Each row of a before or after table is a point. The points were changed in one or more steps. Then noise was added and the rows were shuffled. The steps act on columns, c1 being the first. What was done? A step turns or swaps two columns, mirrors them in a line or flattens them onto one, adds a multiple of one to another, or multiplies or shifts one. Angles are multiples of 10 degrees, from the lower column toward the higher: turns from -170 to 170, lines from 10 to 170 but not 90. Use the fewest steps. Two steps may share a column if one is a turn and the other turns, adds or multiplies; they go together, in the order done. Otherwise the lowest column goes first.
(in the rows, 128 means zero)

Before (12 x 3)
[[162 125 172]
 [ 95 169 140]
 [ 94 102 169]
 [ 75 108 105]
 [151  90 148]
 [ 76  97  79]
 [106  91 155]
 [158  97 160]
 [162 178 168]
 [ 98 175 104]
 [172 125 130]
 [135 140 172]]
After (12 x 3)
[[124  70 171]
 [131  96 182]
 [132  99 128]
 [131  65 156]
 [131  62 162]
 [128 143 146]
 [130  78 182]
 [123  69  62]
 [127  78  94]
 [131 141  92]
 [120 108 187]
 [130 151 174]]
Steps: multiply c1 by 0; shift c2 by -30; multiply c3 by 1.3

Before (11 x 6)
[[ 91 118 107 123 140 129]
 [146 126 116  90 121 115]
 [108 155  99  98 215 182]
 [124 134 167 171 162 161]
 [ 93 124 179 183 172 167]
 [123 183 143 105 131 105]
 [140 119 128  89 137  85]
 [164 142 111 124  87  76]
 [118 127 122  95  79 113]
 [114 135 133 113 155  89]
 [ 97 118 180 134 185 200]]
After (11 x 6)
[[151 198 142  94 107 123]
 [ 75 190  98  88 197 108]
 [171 121 128  80 140 140]
 [ 96 147 169 161 158 124]
 [167 145 134 103 149 114]
 [ 56 137 180 124 185  96]
 [142 124 116  80 123 146]
 [127 121 106 113 143  93]
 [ 89 138 178 174 172  92]
 [142 111 122  84  83 118]
 [181 130 112 114  82 165]]
Steps: turn c1 and c6 by 90 degrees; multiply c2 by 1.3; turn c2 and c5 by -20 degrees; shift c4 by -10

Before (11 x 8)
[[115 139 159 116  89 146 137 165]
 [153 194  90 147 149  61 225 138]
 [167 146 140  96 194  96 135 160]
 [161  93 116 116 107 131 121 154]
 [147 101 147 145 116 137 152 165]
 [111 175 103  84 196  94 148  83]
 [131  83 158 124 137  76 125 161]
 [105 133 129 137 134 154 179 141]
 [146 113 158 144  77 132 109 168]
 [148 207 116 173 189 114 169  79]
 [163 131 165  73 145 101 164 104]]
After (11 x 8)
[[162 157 212  95 157  99  94 121]
 [163 120 167 137  94 133 131 133]
 [144 115 207 144  61 146 133 124]
 [110 171 155  76 209 114  92 137]
 [115 139 209 114  76 116 142 131]
 [151 144 139 110 136  46  43 148]
 [145 109 195 152  94 104 134 150]
 [148 140 166 115 204  89 110 127]
 [132 110 209 147 113 140  78 157]
 [167 152 190  99 159 127  97 196]
 [103 126 177 129 125  75 143 141]]
Steps: flatten c2 and c4 onto the line at 130 degrees; shift c3 by 50; turn c5 and c8 by 40 degrees; turn c6 and c7 by 100 degrees

Before (11 x 11)
[[112  65 134 104 149 118 134 157 140 133 123]
 [137 132 110 154 156 105 126 118 125 127  71]
 [115 134 140 115 155  87 129 151  83 130 112]
 [115 169  91 135 146  94 181 149 139 200  93]
 [147  99  55 140 140 167 128 148  64 143 132]
 [146 162 141 133  92 112 140 140 127 182  91]
 [132 157 131 154  57  93 141 148 130 120 129]
 [148 164 151 162 152 112 134 161 114 117 111]
 [110 168  56 149  79 197 121 132 110 121 118]
 [ 78  58 126 147 165 157 171  55 131 135 131]
 [133 164 141  96 105  99 203 135 132 117 117]]
After (11 x 11)
[[133 150 131 100  55  93 128 148 129 120 129]
 [136 115 141 161  87 100 129 135 133 115 111]
 [142 124 140 122  79 112 126 139 116 180  83]
 [127  88  90 122 115  96 127 150 155 199 111]
 [132 108 109 103 147 104 126 121 119 125  80]
 [ 81 143  56 116 156 169 128 146  10 141 169]
 [133  85 150  95 123 113 129 159  95 117  99]
 [ 94 130  56 108  66 196 129 132 105 120 154]
 [ 75 106 139 141 144  85 128 152  56 133 107]
 [ 86 157 127 110 200 154 129  55 158 134 133]
 [124 161 135 150 184 119 129 159 156 132 118]]
Steps: multiply c9 by 2; turn c1 and c9 by -30 degrees; mirror c2 and c5 in the line at 110 degrees; add -0.5 times c3 to c11; multiply c4 by -1; multiply c7 by 0

Before (14 x 12)
[[ 64  81 130 132 167 174  95 113 181 138 155 139]
 [148 115 143 101 106 132  67  96  90 127  80 140]
 [115  90  98 130 117 134 116 125  91 187 110 111]
 [136 136 114  94 171  96 139 111 183 104 120 145]
 [135 180 166 100 140  82 111 154 179 110 154 166]
 [ 88 113  99 179 169 170 106  78  63 162 146 109]
 [ 91 116 140 100 198 179 125 124 124 160 142 104]
 [150 129 161 116 137 108  94 166 121 119  95 147]
 [ 92 137 179  85 130 151 157 145 167 110 123 196]
 [ 67 134 106 123 174 194 108  81 147 202 165 108]
 [ 85 172 145 123 129 114  97 146 145 102  76 131]
 [ 49 103 124 110 195 128 100  89 127 178 142 144]
 [146 166 166 136 161 114 121 141 174 142  84 174]
 [134 120 195 128 114 108 127 111 121 137  96 109]]
After (14 x 12)
[[134  82 145 155  98 117 166 128 179 109 100 167]
 [ 90 163 130 143  65 176 139 141 125 160 101 105]
 [ 66 138 149 164  83 208 105  96 147 203 123 107]
 [ 93 120  99 123 122 179 178  98 166 110  84 196]
 [133 130 128  95 143 103 196 124 121 137 129 108]
 [ 84  87 160  77 111 126 144 142 146 102 123 131]
 [150 130 163  96 119 105 162 153 122 120 116 147]
 [136 135 115 121  84 135 116 100 184 105  93 144]
 [ 63 187 162 155 106 211 129 105 180 138 134 138]
 [ 87 156 151 146  94 124  98  91  63 164 178 107]
 [114 160 141 112 152 109  97 136  91 188 130 111]
 [ 50 176 155 143  75 128 124  78 127 177 110 144]
 [147 132 188  80 155 106 143  89  89 127 100 140]
 [146 103 134  84  83 146 166 109 175 143 136 174]]
Steps: turn c2 and c5 by -160 degrees; turn c3 and c7 by 90 degrees; swap c4 and c11; add 0.7 times c9 to c6; add -0.7 times c12 to c8

Before (10 x 18)
[[148  76 124 100 170 145  85 126 184 142 131 108 109 116 156 140 103 114]
 [138  91 108 124 145 100 133 154 150 133 124 145  77 127 147  89  98  75]
 [151 149 126 102 127 131  98 133 102 174  91 123 121 173 112 123 135 130]
 [142 110  94 119 129 174  92  85 149 149 108 124  90 152 156 160  94  65]
 [132 124 120 114 130 137  71 166 149 150 172 153 105 149 167 154  91 105]
 [164 120 125 157 128  98 109 122 179 174 151 162  93 106 184 104 106 126]
 [149 176 194 148  90 139 107  58  45 101  79  99 154 157  73 143  84  71]
 [129 221 124 101 106 174 165  82  73  95  73  65 176 119 125 158  96 136]
 [148 117 110  97 108 160  73  91  78 135 115 111  75 112 128 108 104 135]
 [169 128 148 115 142 200 152  92  86 120 110 122 110 149 109 146  95 102]]
After (10 x 18)
[[132 125 118 112 127 138 145 164 151 148 169 155  53 147 169  67  61 129]
 [145 114  95 121 130 174 127  87 152 147 106 125  37 150 154  81  64  62]
 [145 119 110  96 106 163 181  93  77 139 116 112  25 113 134  98  75 207]
 [168 129 148 112 142 203  99  90  87 120 110 121  59 149 108 134  63  56]
 [151 150 125 105 128 128 150 134 100 174  92 122  72 174 113 107 102 164]
 [130 224 123  99 104 173  80  82  73  95  74  64 128 118 125 139  65  65]
 [147  77 126  99 171 142 144 122 182 141 127 105  59 114 156  88  70 140]
 [139  92 109 128 143  96 154 155 150 131 128 146  26 120 147 155  68 116]
 [166 115 124 157 131  94 159 123 178 176 149 165  45 109 181 133  74 172]
 [150 181 194 145  89 139 126  59  43  99  79 100 104 159  72 102  56  76]]
Steps: turn c7 and c16 by 130 degrees; add 1.5 times c7 to c18; shift c13 by -50; shift c17 by -30

Before (13 x 20)
[[191 145 159 106  65 170 170  88  64  81 126  97 115 106 124 123  88 152
  139 125]
 [ 63  79 101 147 141 111 136 172 125 106 129 116 118 146 157 115 135 153
  142 124]
 [152  90 104 123 145 172 153 151  84 148 149 175 138 169 172 102 171 105
  164 190]
 [151 154 173 130 137 169 184 107  64 100 155 101 129  78 100 100 116 180
  135 118]
 [129  66 109 206 158 148 116 125 129 140 163 127 124 157 170 113 125 147
  161 165]
 [150 151 152 143  96 171 204  89  86 105 106 124  62  93  91 139 123 195
  151  94]
 [151 154 164 137  53 189 196 119  99  98 154  85 102 107  84  91 143 137
  117 124]
 [118  86 127 164 146 107 132 128 119 193 154 115 168 159 139 156 134 120
  167 162]
 [101 124 197 122 111 195 110 114 120  99 124  82 148 158  96  97 155  97
  192 130]
 [103  88 128 171 146 136 107 135 144 183 142 127 119  82 171 141 109 150
  133  68]
 [ 96 115 178 144 116 148 140 134 123 127 164 141  96 136 148 149 111 194
  114 110]
 [ 50  72 114 174 155 159 139 106 142 143 148 122 143 109 178 176 120 145
  122 123]
 [117 143 180 130  62 201 143 135  99 111  86 101 172 142 107  61 150 150
  171 181]]
After (13 x 20)
[[185 103 198 117 158 193  99 117 104 132 126  84 134 104  95  92 103  96
  191 129]
 [179 115 180 129 200 202 145 141 101 150 128  96 102 119 105  60 125 150
  177 184]
 [136 173 140 173 101 132 113 139 155  75 132 124 153 169 167 137 147 155
  131  71]
 [ 72  81 154 112 179 170 167  99  67 152 131  86 100 175 122 125 194 152
  134 126]
 [192 128 120 171 103 157 135 113 151  71 124 121 170 141 182 171 123 146
  117 133]
 [108 100 172 140 208 187 194 122 106 158 127  73 139 160  85  89 142 140
  115 128]
 [129  97 164 138 116 163 180 118  83 161 135  90 114 200  97  97 126 177
  136 122]
 [107 143 104 125 126 167 161 144  80  84 134 178 100 100 169 102  80 113
  161 192]
 [ 85 110 160 137 152 164 204 101 103 155 124 121 170 175  91 135 136 199
  150 100]
 [143 124 176 147 134 151 143 127 123 111 132 132 175 122 147 151 144 190
  113 108]
 [168 106  99 151 125 115 135 160 121  81 129 114 171 113 157 113 122 152
  142 123]
 [161 191 131 164 115 106 131 127 112  79 129 114 102 103 140 156 112 125
  164 156]
 [119 126 115 207  99 148 121 123 113  64 122 127 130 100 163 116 126 146
  160 161]]
Steps: turn c1 and c13 by -140 degrees; add 0.3 times c3 to c1; mirror c2 and c10 in the line at 40 degrees; turn c5 and c17 by -160 degrees; turn c7 and c12 by -10 degrees; multiply c8 by 0.7; mirror c9 and c14 in the line at 170 degrees; multiply c11 by 0

Before (12 x 32)
[[106 161 146  65  61 104 107 147 111  83 134 150 116 142 185  83 137 131
  135 145 114  67 160 170 136 153 104 153 152 138 113 147]
 [108  96 183 148 153 113 155 156 146 123  87  91  84 117 183 124 109 170
  124 149 115 110  71  94  80 130  82 121 104 135 110  24]
 [151 151 129  91 191 136 130  74 157 112 164 178 101 109 124 176 153 191
  134 144 162 165  87 162  57 130 102  71 110 158 127  92]
 [101 104 138 116 192  69 143 198 160 169 154  99  83 137 184 107 116 157
  132 102 143  85  71 109 118 139  90 126 119 143 113  21]
 [158 177 118  78  96 126 139 168  94 128 118 137 182 137 183  88 130 169
  146 155 112  80 163 141 137 149 124 133 146 172 115 141]
 [111 167 150  85  85 103 128 153 103  79 107  92 159 145 176 120 123 130
  129 134 127 126 145 186 183 161 127 107 161 149 148 149]
 [135 182 165  96 101 113 157 165 118  95 127 141 130 139 191 122 163 149
  114 146 125  87 160 170 172 124 129 102 123 142  72 137]
 [180 148 126 132 155 104 119 114 152  75 135 167 125 136 120 154 154 153
  102 102 132 181 114 162  53 122 139 119  97 155 116 106]
 [157 152 134 117 180 152 110  90 136 121 116 177 115 148 113 214 163 123
  154 111 131 166 115 180  80 167 117 118 117 160  90 112]
 [138 130 139 102 184 172 132 102 136  70 166 182 129 137  95 192 129 165
  132 114 184 184 144 148  89 140 126 137 106 163 100  94]
 [190 145 175 128 174 141 119  68 169 109 151 159 123  90  89 189 173 121
  140 119 187 164 132 161  76 132 123 127 108 174 134  87]
 [121 158 143  66  69 101 134 170 143 131  97 143 125 143 160 101  79 141
  144 138 138  88 162 162 154 142 137 103 116 166 102 166]]
After (12 x 32)
[[153  92 125  90  74 137 131  63 159 111 164 179 102 106 128 174 149 190
  135 162 163 168  86 162 194 135 138  73 107 159 128  81]
 [106  39 181 148  21 115 154 164 155 119  86  89  82 118 187 126 114 176
  125 146 116 111  72  89 172 128 185 122 105 131 107 139]
 [107 100 147  70 151  99 105 150 110  84 136 148 116 144 181  79 143 135
  136 102 113  71 164 169 129 157  95 154 152 143 115 187]
 [184  80 173 122  82 140 125  49 167 110 145 162 122  91  88 190 170 126
  139 167 191 161 132 161 164 136 154 125 107 169 137  93]
 [141  71 139  99  88 175 132  95 129  69 165 184 126 135  93 194 127 168
  135 164 185 184 150 149 150 141 153 136 108 159  95  87]
 [137 125 167  91 149 111 158 174 114  98 129 146 125 140 189 124 165 153
  115  87 124  82 160 175 110 125 123 102 124 147  71 151]
 [100  41 137 116  14  67 143 218 158 173 152  96  82 132 182 106 119 156
  135 155 142  87  74 113 114 140 188 123 121 143 113 101]
 [120  94 136  65 178  97 131 181 137 127  95 140 127 142 158 106  83 143
  143 101 139  90 163 162 118 137 104 106 113 164  99 172]
 [185  88 127 139 116 103 120 113 149  75 129 170 128 136 122 153 154 158
   96 196 132 176 110 160 171 120 152 124  97 160 119 109]
 [112 107 146  86 154  99 127 166  99  79 104  91 160 146 173 117 120 131
  126  83 131 126 152 185  94 157 114 110 159 148 148 162]
 [163  91 132 113  94 150 106  79 136 121 116 174 117 144 115 212 164 123
  157 171 130 165 110 181 162 166 135 117 115 160  91  86]
 [159 121 114  81 142 126 148 182  93 124 115 138 182 138 183  86 131 166
  147  96 112  77 158 147 143 146 118 135 148 172 115 154]]
Steps: shift c2 by -60; turn c27 and c32 by 50 degrees; turn c5 and c32 by -110 degrees; multiply c8 by 1.3; turn c20 and c25 by 140 degrees

Before (10 x 48)
[[112 161  92 136 148 171 124 167 166 161 100 102 145 172 123 190 152 161
  129 110 109 123 198  90  93  95 152 163 102 146  90 121 102 131 186 156
   82  78 126 187 124 123 103 140 123  97 100  96]
 [139  79 149 177 140  90 120 200  96  95 144  92  79 156 153 148 134 136
  164  98 135 176 140  75 133 102  97  76 121  81 150 136 189 145 158  85
  140 129 180 163 143 157  96  94 179 139 142  97]
 [165  98 158 184 134 147  85 198 162 167 132 152 112 106 139 184  95 146
  121 152  77 174 112 143 108 115 102  90 158 124 121 174 111 122 127  65
  136 129 131  88  78 127 128  98 142 160  93 203]
 [130 148  94 169 169 157 127 126 136  91 177 105 150 137 138 142 123 175
  174 132 111 147 121 131 155 139 137 177  95  50 150  97 151 163 129 153
  159 170 119 115 161 134  70 123 113 187  96 166]
 [105  86 116  95 145 118 128 107 134 150 170 136 174 169 120 166 154  82
  107 145 178 127 129 128 116 132 111 116  89 137 151 154  93 159  77 147
  111 120 119 148 139 147  74 168 154  87 177 116]
 [128 151 132 131 201 116 143 167 117 183 177 160 122 114 143 136 127 138
  154 152 164 111 164 145 149 169 157  72  88 141  79 187 127 146 167 155
  135 115 126 136  99 156 145  86 117  89 111 131]
 [107 137 127 141 129 119 150 188  97  99  95 198  80 141 143 110  69 110
  135 184 171 186 172 169 195 109 100 174 164 129 130 172 128  97 179  91
   90 103  81 135 160 189 115  86 111 148 188 129]
 [117 101  94 161 141 119 145 168 159 166 116 166  77 171 160 132 106  84
  101  82 139 126 113 105 121 139  75 137 163  46  60 119 128 114  88 103
  110 150 101 182 167 121  62 152  89 112 121 104]
 [ 87 116 145 127 111 166 109 165  95  89 134 101 128  92  65 145 135  78
   85  96  81 191 165  80 162 150 138 166 166  63 125 118 144  67 178  49
  172 147 101 165 111 104  84 153  94 137 132  94]
 [130 108 119 131 177 183 109  98 144 123  90 135 169  98 127 111 158 113
  101 180 119 168 106 100 103 127 147 167  94 141 141 162 128 142  94  63
  105 156 154 115  69 144 170 103  93 157  94 108]]
After (10 x 48)
[[ 99 107 122 130 179 182 104  96 140 128  97 138 172  98 127 112  79 114
  105 181 117 169 108 121  98 134 154 180  97 133 125 170 136 137  89  64
  105 160 165 117  75 146 140 107  93 157  97 102]
 [107 104  90 160 143 117 149 167 156 162 117 159  74 163 160 136 203  87
  103  83 138 126 115 130 120  73  87 130 168  43 140 121 125 117  87  99
  111 151 104 182 164 118 132 148  86 114 118 108]
 [117  75 115  97 147 119 127 109 136 151 173 133 175 174 121 162 171  82
  103 141 181 131 127 138 119 148 109 112  89 133 114 148  97 165  82 144
  116 114 114 139 141 151 178 167 153  81 172 120]
 [ 89 160  93 139 151 167 119 165 165 161 106 101 149 180 125 188 138 151
  132 109 107 127 197 134  94 116 139 161 105 146 168 118 107 126 189 158
   78  84 121 184 124 118 158 143 123 100 100  96]
 [157 135 119 139 128 119 154 195 101  95  91 201  80 143 144 107 159 114
  139 181 166 191 175 159 197 132  94 204 164 128 145 170 127  97 185  93
   83 102  80 132 161 186  82  84 108 149 183 135]
 [ 73 118 141 127 113 169 110 165  91  95 131 104 132  91  65 144 159  73
   85  97  83 190 162 148 163 115 142 196 167  61 114 119 147  77 176  53
  174 149 101 166 114 108 153 155  88 135 136  86]
 [ 85  71 144 182 139  89 123 199  91  96 142  91  82 150 153 150 160 137
  168  98 132 173 143  99 127 155  97 109 116  80 148 139 193 143 156  78
  144 132 177 161 148 160 146  90 179 134 143  96]
 [140 156 136 131 202 112 144 163 115 185 179 160 125 107 132 139 111 138
  156 152 157 104 167 135 147  89 152  65  89 144 104 187 128 148 169 156
  137 113 126 133  97 157 120  86 124  93 110 140]
 [156  99 159 187 137 137  86 201 155 168 134 152 120 106 138 184 145 148
  118 156  83 169 112  98 107 121  94 108 158 123 148 171 118 120 130  68
  137 122 138  90  82 124  96  97 143 151  92 202]
 [133 157  95 169 170 161 127 127 131  96 181 105 149 136 137 134 185 177
  172 128 104 146 121 128 152 139 148 188  95  50 107  94 150 162 133 153
  161 176 121 118 152 132 145 123 117 188  94 164]]
Steps: turn c1 and c24 by -70 degrees; turn c17 and c43 by 110 degrees; add 0.5 times c22 to c28; turn c26 and c31 by -110 degrees; multiply c26 by 0.7; add 0.3 times c38 to c27
